Each wall is flat, endless, passes through zero and stands at right angles to its row. A trip goes straight from one point to another. List the walls that it crosses, first one first.

Walls:
(1): [-21   2 -13]
(2): [32 -1 -4]
(3): [ 2 19  5]
(4): [ -6  -4 -28]
(5): [  9  14 -16]
(6): [-4 -9 11]
(7): [-34   5  26]
Trips:
[ 3 -7 19] to [-24  -3  -1] -> 2, 1, 4
[-27  25  -4] to [ 4 28 -9] -> 7, 2
[-31 -19  20] to [ 14 -15  33] -> 1, 2
[36  2 -5] to [38 22 60] -> 6, 5, 7
[-6  5 -5] to [  5  24 -23] -> 7, 2
[  6   8 -19] to [ 21 -13   9] -> 1, 3, 4, 6, 5

Walls:
(1): [  9  -1 -18 -28  45  -3  29  23  22 -16  17]
(2): [ -1  -6  17 -19  -4 -25  21  24 -27 -12  21]
(3): [-35   5  -9  10 -20  -3   1 -12  17  11  19]
(4): [ 27   2  18 -32  33  25 -14  38 -16 -33 -53]
(5): [  0 -15 -38  49   4  14 -24 -27  -5 -53 -34]
(6): [-43 -12   6 -59  16 -12  35   5 -11  -7  30]
Trips:
[-11  13  20  -1 -33  16  12 -37  10   7   1] to [ 23  -3  -1  -8  22  13 -23 -20  12 -47   6] -> 5, 4, 3, 1
[-24 -37  25   7  32 -45 -21  34   8  33  15] to [ -6 -18 -24  23  22  15  -6  13 -14 -11  20] -> 5, 3, 6, 2

Walls:
(1): [ -3   5 -18   2 -14   4  -6  23   6   4   9  -3  17  14   5  16  -6  -8
   0 -23   5   8  28  -2]
(2): [ 11  19  13 -12  17 -13 -42  -4  -3 -22  12  -4  -1 -18  -8  -4 -18   1
   1  -1 -12  11 -17  -5]
(3): [-10  -5 -21  -1   1   4 -30 -13  20  15  18  -1 -16  -4 -15 -14  21  12
   7 -21  11  12  -4 -25]
(4): [  5   0 -22  -5  10   2   1  12 -19  24   2   0 -16  12   5   4  18 -11
   8 -13  20 -11 -11  18]
(5): [  4   4  30   8 -22  38  -6 -10 -12 -12   3   2  14 -20 -20  -4  20   2
   7 -19 -20 -12   4  -8]
(6): [ 35  -5   8 -11 -22 -14   5  23  -8 -19  -9   3 -24   8  -7  -9 -14  -6
  10   5 -12 -12  -5  15]
(7): [ 25 -17 -11 -11 -25  26 -17 -13   2  -4  -5  10 -15  12  -6  19   1   9
   2   4   6  -7 -10  -7]
(8): [-18  -8  20 -15  10 -13  -6 -15  -5   7 -21 -19  -7   4  15  -7  -1   0
  13  21 -11  -8   6  -3]
(9): [ -6  11  -9 -12 -42 -11  -7   6 -14  -6   8  20   8   3  -6 -32   4  17
   9   2 -19   9  -5  11]
(10): [-21  -3 -23  -2  34   1 -13 -15   5  -7  11   3 -14  -7  20  -5  -2  38
   2  15   5 -41  -1   6]
(11): [  6  -7 -20  34 -13  -3  -2  -5  19  -9 -12  -4 -14  -9  11   0  -8 -35
 -14   2  13   0 -15  13]
Trips:
[ -5 -14 -38  18   4 -11  12  -5   5 -22  -7   3   9 -19  15  28   6  22
   9 -15   1   0   4  16] to [ -1  -5 -41   5  11 -13  -8   0  -7  -3  14 -20  -3  -7  14   2   4   3
 -14  -6  -3   5 -13  14] -> 3, 7, 2
[-12 -31  -4  24  20  -4 -24 -26  -2   2  22  -8   4 -10 -12 -33 -19  -6
 -21  -4  -8  14  17   6] to [  0  15  -1 -14   6  10 -24  -8   1  -1 -18 -26   1  10  -1  13   5  -8
  10 -41 -14 -25  -7  16] -> 5, 1, 4, 7, 11, 6
[  9  -4  -4 -16 -10  -5   1   1  22 -20 -37  -2  -9  22  11   6 -15   7
  -8  19 -13  34  50 -23] to [ 13  -1   1   6  -4  -1  -6 -34  10  19  23   8   2  -7  14  26   7  14
   7  24  21  14  36 -18] -> 6, 3, 10

Walls:
(1): [-27   5   4  -1  -4  14 -10 -13   6  21  -7   1  -7   7   4   7  -7  29
   0  -7  -4   3  33  51  11 -15  -2 -14 -12   2   9  -4 -27  -5 -27   1
   9   9   6  -4  -4  27   7  14  26   8 -15 -24]
(2): [  0  28  15  20   2 -15 -45   9 -14 -27  -9  -8 -14   4  -2   9 -31  21
  -8 -10  -5   5   4  -7  -3  -9 -15  -9 -41 -18   4 -10   3  16  18 -10
   5  -4  16  14 -20   0 -10   2   5  26  -5 -25]
(3): [ 32  24   7  22  12 -34  12 -24  31 -20  23 -10  -4 -11   0  31   8  21
  22   1   8 -17  -1   8 -11   7  -4  -4  58  -8   7   3   7  -3 -10  -1
  -6  19  19 -19   6  19  34 -10   7  -9   2  21]
(4): [ -1  32  16  -7  -8  24 -38 -10  17 -22 -18  -6  -2 -11   9  13  21  11
   9  -2  17   0  -5  21   4  10  18  12 -28 -10 -18   2 -12  -5  -2  23
 -34   9 -12 -19  -6   2  16  14  14 -19  14 -14]
(5): [-15  -6   4  -2   8  25  14 -43 -15 -18  -1 -27  -4  -2  24  37   8  23
   3   7   4   0   2   1  11   6   1 -33 -16   7  -5   7  -5 -16   8 -18
  22   9 -16  17  -9   7  15   2   9  -7   6   9]
(6): [  5 -12  10   8 -21   2  18 -12 -16   6 -21   9  14  -9 -26  11 -10  -3
 -22  34   0  -5  32 -38 -18 -25   8 -25  -2  19  11 -13  25  -8   1   7
  18  20 -20  13  35  -8  16  -2 -23   4   2   0]
(7): [  4  11  28 -41  24 -32 -14  -5  30   8  12 -37 -33 -18 -34 -33  13  22
  11  -1 -11  -9   3 -10  -4   7  25  -5  -4   4  -2  20  21   9 -35   0
 -14 -14 -19 -10  40   8  23  -8  17   4   8 -17]
(8): [ 17  -5   3 -10  28   2   2   9  19 -18  -6 -19  -1 -17 -22 -16  10  16
  -5 -17   3   2   4 -10   9  -6 -14  -9  18   9  12 -15   4 -18  -7 -18
  11 -13  26  -4  -2   5  -1  24  16  26 -24   0]
(9): [ 18  13 -16  32   7  12   9 -14 -23  23   5   4  12  15 -21  27 -23  -3
  16   7 -34  13  -7  15  13   0 -10  -4 -24  -7  19  28  15  17  -5  -7
   6 -36   2  17 -10   0 -13 -26  -8  16  11  16]
Trips:
[-15  -2 -14 -14  24 -10 -36   8   3  -4   2 -11  25 -19   6   3  -5  -8
 -14  45  15 -17 -13   2  11  19 -33   4  -5  -3   3   7 -30   9  -5  21
  13  -5  24   0  -4 -15   1   7  23   0  23  -5] to [ -3   6  12  22  10 -13 -10 -13  -3  -7  -4   5   3  -3  -2  15  18  16
  13  31 -21  -3  19  17  16   3  -1  -2   3 -13  -5 -14   1   8  -8 -22
 -34 -17  -2 -13  17  -1   5  33  -3  18 -11   3] -> 3, 7, 5, 9
[  9  16  -2  29  -5   2  14  -6  -1  -9 -11 -16  12  -5  -9   3  17  -5
 -10  18  31  21  28  -5   4  12   7  -1 -12  11 -22   2  11 -21  -5  23
  -3  20  -8   5  31 -13  -5 -14  11  15  -3   3] to [ 16  -6  26 -60  22 -10  -5   4 -33 -14 -26   2   1  27  28 -15  -4 -25
  -3  -7  31   4   7  27 -19  -4 -11   5 -15   7  11 -26 -25   0 -25  -3
 -17  12   5 -17 -38  -6  33 -27 -24  21 -33   7] -> 7, 3, 1, 8, 2, 5, 6
[  9   8   1  23 -20   2  23   7  -2 -32   1 -11  26  43  -6  11 -30  14
  -6 -10   1  23 -19 -43 -10 -12 -17  27   8 -10  14  16  12 -25   1   5
  -4 -11  21 -12  27 -10 -13 -41  15  -2  12  -2] to [  2  -2   6 -20   6  -4 -11   3 -10  14  -9  13  23  -8   0  17 -15 -15
  17 -13   2   1  -6  22   0  -4  12  35 -48 -15   5  20  -3  -6 -18   8
 -16   0 -11 -12 -10   5   7  30 -21  20  -2 -31] -> 3, 4, 6, 1, 7

Walls:
(1): [ -5 -12 -38  18 -14  -5 -10   6 -26  -9 -29  19  25  18 -14  -5  11 -25
  18 -30  11   2 -15  27  10 -27  15  17 -17   6  17 -10  33 -12 -42 -24
 -54  21  25 -18  -3  19  34 -34  29  15 -28   2]
(2): [-11 -13   9  15  -7  17  14  12 -37   6  -8 -16   2  -8 -15   1  18   8
 -35 -32   3 -36  15 -23  -1  24  14   3  11  -1  18  43  26  21 -11  -3
 -20  17   8   4  16   4  27  22 -33 -17   7  -1]
(3): [  7  18  39  -6 -41  11  17  -8  24   3  17  11  13 -24  50 -22 -12 -10
 -21  -2  -4  19 -17  18   0  35  -1 -15   1  17 -28   8 -18   9 -10 -23
  -8 -15  22  15  25  24  -2   3  14  10  14  -1]
(4): [  5   6  13   0  -5  -8  -2   0   9 -15   5  -6 -35   1  23 -35  -1   5
 -12  -9  -2 -16 -14 -16  38 -34   6  15  17   6  38  20  21   4  23  -9
 -27  13  24 -30   4  19  41   2  14  20  18 -49]
(5): [-20   1  -7  -9  10 -14  -9  -4   7  18   8  59  10 -13   1   3  11  34
 -13  26 -49   2 -14 -37  -7  -8  13   6  -8  21   5  28  -6  19  16 -17
  -3 -12  15  23  18  -4  -8  29   4  -7  37  -5]
(6): [ 27  -8  -5  -1 -14 -20 -14  28  12   4   7  -1  26  -5 -31 -20 -17  -5
   5  -1 -29 -19 -25  -7   2  17  -5 -41  -1 -14   8   4  15 -18  -4   7
   3  13  -1   4  -7  29  -4  33 -24   2  20  10]
(7): [ -3 -12  32 -18   6  -1   1   6 -34  -2 -11  -1  31  35 -27   1  -8 -40
   1  16  23  24  48 -13   5  -4  -7  -1 -29 -13  24   2  -8 -39  18  19
  -7   1   1   2 -30 -35   4 -13   5  32  22   2]
(8): [ -1  -2  48  -2   9  12   8  -9   3  19  -4  15   3  20 -15  -8  14  -1
  -3  -9   8  -5   9   7  15   1   0  28  38 -21 -24  -7   6 -21  25  19
 -17  19   0  17 -27 -12  -4 -12  12  11 -12  16]
Trips:
[-11   0 -15   5   9 -16  41 -11   4 -14 -12  -3  49   3  -4   3  46  24
  19 -28   3 -32  24  18  -1 -23 -33 -17   3 -52 -24  40  26  -2 -41  21
  35  31 -41  36 -13  50 -18 -41 -16   2  24   4] to [ -1  12  -7   4  17 -20 -12  11   0   5  -9  -8 -23  43  26 -19 -24   6
  -3  14 -25  20 -25  -2  -7  14  -4 -33 -21 -12  13  -4  -8   2  -2   9
 -13  21 -20  34 -29  -8  -5 -30  19 -38 -33  39] -> 2
[-21  41  -7  -1 -38 -35 -23   6 -11   2  14 -21  -2  25 -11  33  22   7
   2 -13 -19   5  23  -4  14 -26  -7  -1  -7 -12  19  26  11  -9 -33   0
   5 -32 -11  25  26 -16   5 -16   6 -44  40 -32] to [ 12   0   2  -4  -4  30  22 -12   4   5  27  23  -6  17  17 -38 -50  -7
  11  13  16 -18   9   7 -13  27  -9   4   8  -1 -19  -6  -5  -6 -26 -18
 -16  -7 -17  45  29  -6 -18  10   0   8  -9  19] -> 1, 4, 3, 7, 2, 8, 5, 6

Walls:
(1): [ 24  31 -21   0   8   9 -12  12 -12 -10  -1  35  31 -14  -4  18  16  10
  23  -4 -11  15 -10   8 -18 -29 -42   3  14  -4  15   9 -13  11  22  27
  -8  -4  -3 -16  -3 -11   8  16  -7 -40  -5  35]
(2): [  1 -10  10  23 -35   2   8   7  -5   8  -8  10   2  11 -10  20 -14 -16
   3   3   7  20   2   8  18 -14   9   2  24 -22  10 -11   1 -26  -1  21
   1  -6 -10   3  19  16   4 -28   0 -13  25  -7]
(3): [-12 -28  -8 -12  38  -1 -15   3 -26 -11  52  25  11 -11  20  15  17   7
  -1 -19   4  23 -29  12 -12  18   0  39  31  -2   1  26 -12  18 -32  12
  12  29  -2 -34   3   4  -3  22  -4   5  -4  18]
(4): [ 25 -37  -3 -18  13   1  -2  23  19 -23  22 -11  18  -5   1  -1  17   2
 -21  -9  11 -23  -7 -18  13   1 -11 -16   4  -5 -31 -12  -2 -17  18 -11
 -10  36  21   2 -13  -2 -22  -4  12 -14 -18  -1]
(5): [-10 -27  12  23  32 -25   1 -21 -31 -20  26 -15 -17 -10 -14  -4 -21   6
 -38 -25  -7 -11   3  -4 -23   7  -3  25  -3   7  -4 -34  27  18  26  34
 -24   4 -16  15  -9 -46   7 -31 -42   8   0 -12]
(6): [ -4   6   9  -8   5  15  13   5   5 -15  10  36  10  16 -23  12 -10 -37
   9  -4 -22  16  11  15 -24  43  -3  -8  22   3   2  -7  18  -1  -9  -1
 -13  27  10 -17  15 -18 -17  22 -22   2   4  32]
Trips:
[-28  24 -16 -13  28  -7 -22   3  23 -11  11  16 -13  12 -15   5   7  -5
   4  -5 -26   7  38  20 -18  20 -19  -7 -13  -1 -39  -5  -9 -12   0 -34
  12   7  -1  12   9 -30  -4  -4  25 -18 -30 -29] to [  3 -24 -15 -16 -25 -19  -9 -19 -15  60  26   2  -9  -5 -28   8 -59  -9
  52 -18 -13  13  -3  16   2 -15   1  -3 -17   7  10 -17  40  26  -7  26
  -3   0  21 -39  18  -3  13   3  -9 -19 -25 -24] -> 5, 4, 1, 3, 2
[-27 -12 -13  19   1  -6   7 -18 -13 -48  -8  18  24   8  11  17 -20  17
 -27  -3 -24 -30 -12   3  21   3   6  19  -5   2  -3  -6  17  -6  -8   5
   2   1  10 -34 -24 -34  19 -16 -11  27  -6 -15] to [ -2 -18   3  32  15   9  -6 -10   2 -24  -6  -5 -10  -7  -1 -26  -7   9
   8  -4  16  -1   9  10   9   3  -2 -48 -16 -31  20 -19 -20  -1   7 -14
 -22 -10  -8   2  12  36 -41   9   3  13 -13 -20] -> 6, 3, 2, 5
[-10  -8   2  24 -12 -14  -6 -15  -3  -6 -24 -28   6  -9   1 -23  11  34
  29 -33  -9  18  -3 -19  28  10  25 -32 -14  17  26  31  -7   5 -22   8
 -21 -23 -19  29  14  12  19  -5  -4  25  13  -7] to [ 28  19   5 -19  22  -3  12  18  -3 -11  15  11   7 -13  10  26  -3  13
  -6  38  -6 -15  14  41  -3  -1  23 -31   0  -4   2 -19 -14 -11  -4 -31
  -9 -11  10  14  19  10   4 -15 -38  14   8 -22] -> 6, 4

Walls:
(1): [  6  -3   1  19 -10  -5 -17 -15 -12  -4  -2  19 -42  -1  32  -8   2   2
  19   2  10  -4  -3 -19 -18  -8  20  13   5   0  17   6  -6 -23  16  -4
  21  17 -10  16  20  19  18   4   3  16  -6  -4]
(2): [ 11   3  32  20   7  -3 -31  11 -21  -7  -2  11   7   9  27  -1 -33  -7
 -24   0  19  19   4  -2  -1  -6  28  10   0  -7  20  -8  10  11 -10  14
  11 -13  25  26   8  -1 -19  14  32  33  10 -13]
(3): [  3  16   1 -13  -5 -10 -21  27   1 -24 -20  23   2  18   7 -24  14  -7
 -43   2 -12  -7  19  16  19  -8  16   3 -18   0  10 -11 -12 -13   8 -19
 -38  -1 -20 -11  -3   7  28  20   0   5  25 -16]
(4): [  1  12   7 -18 -23  18 -12 -16 -19  34  -5  -9  14 -12   9  12  10 -13
  22   6  17 -18 -10  22  -9  -7  10   8  25 -10 -12 -15   7 -14  36   7
  12  24  -5  24  -4  39 -24   1   9   6 -13  22]
(5): [  0   2  13  -9   7  16  -6  36   7   1   8  20  -3  20  13 -22   4 -10
  13   4 -11 -14  14  18  -5  29  -2 -14  19  -8  31  23  29   5   7  -5
   9 -22  18  11   1 -39   4 -15   5   5 -21  -3]
(6): [  9 -12 -17 -16   3   0  11  19  -5 -11   5 -32  10  -5 -14 -22  -8 -22
 -13  14  30 -17 -19   0 -11 -29 -19 -20  34  12  14  -8  -2  26  -7  20
   5  14  -3  -2 -15 -27  23   8  -9  -6   1  30]
(7): [-11  -4   4  11  13  11  -7 -12 -14  -5  13 -24 -13 -29  -3 -16  12  12
   4   8  31   3  -9  -3 -18   5  -1 -15   2 -16 -14  -1   7   8   1 -11
 -12  33  -3  25  17   8   5  17   4  18 -13 -12]
(8): [ 28 -35  18  24 -21   5  20   2 -12 -11  -2  28  17  -5  15 -13  -8  18
 -10  21 -30  22   7  -7  16 -33  -1  12  14 -13   9 -14  15 -11   3   3
 -16  -3  -2  23 -19 -10  23  -3  -9  21  -9  14]
Trips:
[ -1 -10   5  -5  19  -5   1 -51   1  -9 -19   0   4  -9 -24   6 -20 -16
   8   8  -6  15  -4   9 -16  13 -14 -11 -16  16  11  11  -3  -3 -10 -24
   2   7   4 -21 -17  13   3 -11   8  11  16  17] to [  7  -5  -8   3  12  11 -11   3 -16  30  10   8  26   6 -36  -5  -4  41
 -12 -14 -16  -6  13   0  -8  14 -14   9   5  -5   7   8  16  11  -2  -6
  12 -22 -18   3 -14  35  17   5   9 -12   0  12] -> 4, 8, 5
[-27  18 -24   1 -26  -3 -24 -14 -18   1   4 -41  -6   6  21 -30   8  19
 -26   0   6   2   8  -6  -4  -4  -1 -14  10  -4  -3 -14  -1  21 -13  15
 -33 -13 -13 -14 -12 -30   6   8  -3  17 -12   2] to [-15  -3   6  -5  -3  21  -5   9 -15  16 -15  11  12  19  17 -14 -27  22
  17  27 -20   2 -40  11 -19 -18  51 -23   8   0   7  -2 -26 -35 -27   7
 -11 -14  32  15 -34  16  16  -3   7 -16   8   4] -> 8, 5, 4, 1, 7, 6
[  3 -10  31  33  34  17  25  -5  10  -3 -15   7 -32  15  36  -3   7   4
  10 -13  13  19   7 -23  40 -31   2  16 -11  -3 -11   9   8  26 -16  26
  -4  18  -2   4  25   4 -11  13  -1  -8 -11  -7] to [ 13 -25   4 -11  -2  -5  -5 -17  -1  12  -2  -4 -10 -29  23  15   2  10
 -22  15  -2 -10  -2  -4  12  -7 -26  -3   5   1  12   6   1  19  17  -3
  21  -2 -16  21  27  17 -15  20  -5  33  28 -26] -> 4
[ 11 -14  -8  -1 -28  -8  -9 -22 -16 -19 -12   0  -4 -22 -12   5  -8  19
  14  15   6 -22   6 -31 -17  -8  20  -3  -4  15  21 -17  22   4 -11   1
   2 -11  -4 -24  -3  -4 -16 -11  39   1   4  23] to [ -9   8 -12 -11  -8  -7  19 -12  -4  16  -3 -10 -12   0 -15   6  22  31
   7   8 -31   5  -5  -6  26   6 -11  -2  11   9  -5  16   0   9   4 -11
 -23  39 -10   2  -8 -32  -1 -10  -9 -16 -12  22] -> 2, 1, 4, 7
[ 24   0  19   7  -9  12  16  31 -13 -11   2  -4  11 -17  -9  14  -6  -6
  -1 -28   1 -10  -8  23  24  -6   5  -3 -10   2  -1  22  -7 -28  -1  -2
   4 -36 -15   7  -2 -17   0  15 -20  -6   3   8] to [  9  -7   6 -16 -18  15  15  12  11 -14   4  26  19  24 -12  12   3  -6
   9  17   2 -25  -4  16  -5  -8  -7 -16   6  28 -20  -1   2   4  -9 -14
  20   4  -4  26 -13   4 -27  -1  -2  21 -10   2] -> 4, 3
